Every row gives one point. Examples show where two turns around zero, p and q, send a point. Write where each new point lands after one turn and then the other. Backwards means that the second turn is done in reverse. Each puzzle has new turns, and all numbers are rounded.

Turn p:
[12, 21, -15] => [10, 17, -21]
[16, -19, -23] => [19, -23, -16]
[-49, 0, 50] => [-50, 9, 48]
[-23, -27, 24] => [-20, -21, 31]
[2, 23, -22] => [0, 15, -28]
[43, 3, -14] => [43, 4, -15]
Turn q:
[5, -28, -24] => [20, -18, -26]
[40, -32, 40] => [54, 1, 36]
[-28, 5, 9] => [-24, -14, 11]
[-33, 9, -24] => [-33, -14, -21]
[-22, 9, 8] => [-22, -7, 10]
[38, 37, -8] => [5, 53, -9]
Where do these land?
p, then q backwards: [-35, -13, 10] => [-35, 12, 11]
q, then p: [2, -25, 3] => [20, -14, 7]
q, then p: [14, 42, -14] => [-22, 33, -25]
q, then p: [30, 44, 12] => [-11, 53, -5]
q, then p: [-11, -48, -12] => [27, -43, 0]

Turn p:
[17, -19, 0, -30] => [37, -2, 6, -11]
[1, -16, -24, -15] => [20, -16, -18, -9]
[-25, 52, 7, -14] => [-36, 29, -3, -37]
[53, -23, 2, 45] => [21, 8, 0, 70]
[-25, -7, 9, -30] => [3, -14, 15, -35]
[-20, 13, 6, 44] => [-45, -5, 1, 23]
Turn q:
[41, 26, -26, 4] => [33, 31, -9, 29]
[-44, 13, 25, 1] => [-47, -6, 21, -6]
[-42, -4, -3, 9] => [-40, -13, -11, -2]
[38, -36, -21, -3] => [47, -12, -27, -10]
[17, -13, -23, -30] => [23, 18, -22, -24]
[-10, 15, 49, 18] => [-17, -18, 48, 11]
Where do these land?
p, then q: [-6, 28, -15, 0] => [-18, 22, -15, -1]
q, then p: [22, -25, 19, 33] => [28, -17, 16, 35]
p, then q: [24, -5, 18, -52] => [38, 30, 35, -8]
p, then q: [-66, 14, 27, 1] => [-45, -12, 12, -55]
p, then q: [29, 14, -19, 10] => [2, 15, -14, 32]
p, then q: [-4, -26, -30, 9] => [18, -19, -32, -1]

Turn p:
[-17, -17, -24, -7, 6, -46] => [-14, 17, -41, -7, 8, -33]
[12, 3, -49, 1, -14, -7] => [-4, 20, -39, 6, -22, 18]
[20, 37, 56, -14, -46, 22] => [27, 12, 71, -28, -30, 11]
[-13, -11, -7, -19, 20, 19] => [-19, -27, -8, -11, 10, 10]
[6, 7, -19, 6, 34, -26] => [-3, 19, -26, 7, 34, 2]
[-15, 31, 49, 20, -31, 32] => [-2, 0, 73, 12, -21, 1]
[7, -50, -6, 13, 31, 6] => [15, -41, -30, 20, 21, -10]
Turn q:
[-1, 35, 4, -19, -9, -37] => [-6, 48, -17, -10, -6, -16]
[26, -37, 35, 5, 4, -12] => [33, -25, 14, -22, -6, -32]
[16, -20, 39, 3, -21, 38] => [7, -27, 45, -5, -34, -3]
[-44, 22, -51, 4, -27, 1] => [-58, 9, -35, 7, 3, 32]
[12, 16, 35, 19, 26, -28] => [26, 14, -3, 20, 1, -46]
[29, -11, -52, 6, 34, 10] => [36, -14, -26, 11, 28, 44]
[-38, -4, -11, -18, -7, 28] => [-40, -4, 21, -1, 14, 22]
Where do these land?
p, then q: [2, 25, 45, 18, -9, 4] => [18, 10, 24, 10, -19, -40]
p, then q: [-14, 33, -7, 64, -25, -44] => [-11, 30, -42, 53, -36, -33]
p, then q: [-23, 11, -42, -15, 8, 32] => [-47, -23, 14, 8, 12, 24]
p, then q: [0, -69, -5, -10, 18, 0] => [19, -33, -35, -39, 30, 13]
p, then q: [10, 13, -1, -21, -26, 13] => [-10, 10, 22, -16, -22, 12]
p, then q backwards: [39, -31, 5, -28, 32, 16] => [26, -50, -33, 3, 17, -5]
q, then p: [-14, 19, 5, -9, 2, -22] => [-18, 26, 1, -2, 11, 1]

Turn p:
[15, -70, 29, 33, -2, -48, -4, -18] => [8, -86, 21, 10, -21, -33, 7, 7]
[24, 46, 9, 31, -3, 21, 5, 17] => [39, 32, 26, 17, 22, 18, -9, -13]
[-19, -8, 10, -25, -17, 12, 17, -5] => [-27, 4, 2, -15, -17, 14, 16, -13]
[-18, 4, -4, -20, 10, -11, -19, -58] => [-30, -24, -44, -1, 14, 0, -19, -27]
[-9, 22, -20, -2, -36, -5, -11, 16] => [9, 29, -10, 11, -34, 9, -16, -2]
[-21, 36, 14, 19, 29, 1, -10, 12] => [-8, 21, 22, 7, 31, -6, -37, 0]
[9, 39, -28, -5, 29, 28, 9, 36] => [14, 60, -1, -3, 33, 1, 5, 22]
[23, -12, 10, -32, 24, -22, 4, 0] => [6, -12, -9, -38, 9, -31, 12, -3]
[-10, 2, -34, -2, -20, 24, 32, 11] => [-10, 34, -6, 21, -15, 14, 34, 8]
[7, -59, 14, 3, -14, 0, -24, -9] => [1, -57, 0, -11, -23, 14, 6, 22]
Turn q:
[-3, 3, 8, -19, 17, 18, 2, -27] => [0, -21, 1, -8, 21, 3, 8, -28]
[-11, -34, -16, 8, 7, 12, -8, -17] => [6, -40, -8, 2, -14, 9, -10, 1]
[-14, -13, -1, -14, -11, 4, -28, -10] => [-1, -16, -1, -26, -7, -4, -23, -6]
[-17, -8, -3, 20, 13, 2, -6, 97] => [-15, 12, 14, 21, 18, -26, -17, 90]
[-20, 1, 14, 1, 14, -56, 10, -4] => [-2, 12, -13, 22, -17, -52, 2, -17]
[-2, -17, -14, -14, -10, 5, 11, 31] => [-4, -6, 2, -15, -6, -5, 15, 36]
[-13, -24, 29, 1, -10, 5, 3, -29] => [1, -24, 28, -2, -19, -5, -4, -28]
[2, 70, -1, 19, -11, -3, 28, -21] => [-36, 49, -10, 22, 10, 26, 17, -35]
[78, 23, -15, -2, -7, 14, -11, -20] => [51, 33, -12, -14, 16, 54, 13, -14]
Where do these land?
p, then q: [16, -4, -1, 10, -20, -27, -18, 23] => [26, 28, 10, -17, -19, 6, -8, 8]
p, then q: [11, -20, 7, 37, -28, 37, -16, 14] => [12, -6, 50, 5, 10, 33, -1, 26]
q, then p: [2, 5, -38, -32, -11, 32, 29, -24] => [-40, 16, -13, -5, 2, 14, 52, 7]
q, then p backwards: [-8, -29, 23, -28, 7, -25, -5, -5] => [21, -8, 15, -5, 7, -45, 8, 7]
q, then p: [-34, 24, -6, -22, -18, 34, -26, -16] => [-50, -4, -27, -28, 7, 16, -16, 11]
q, then p: [22, -16, -17, 35, 1, -8, 24, 35] => [32, 26, 39, 21, -11, 6, 8, 15]
p, then q: [-22, 22, 16, 27, 3, -28, 21, -2] => [1, 9, 8, 24, -14, -16, -29, -34]
p, then q: [25, 3, -23, -22, -22, 33, -32, -33] => [2, -25, -27, -19, 11, 53, 16, 21]
p, then q: [-29, 16, 3, -4, 45, -27, -5, -4] => [-4, -1, -29, 7, 7, -44, -32, -8]
p, then q backwards: [40, 26, 20, -25, 40, -25, -7, 40] => [25, -1, 31, -55, 0, -20, -40, 23]
q, then p: [-23, -26, 15, 23, 3, 4, 35, -28] => [-15, -39, 23, 29, -20, 12, 14, -10]
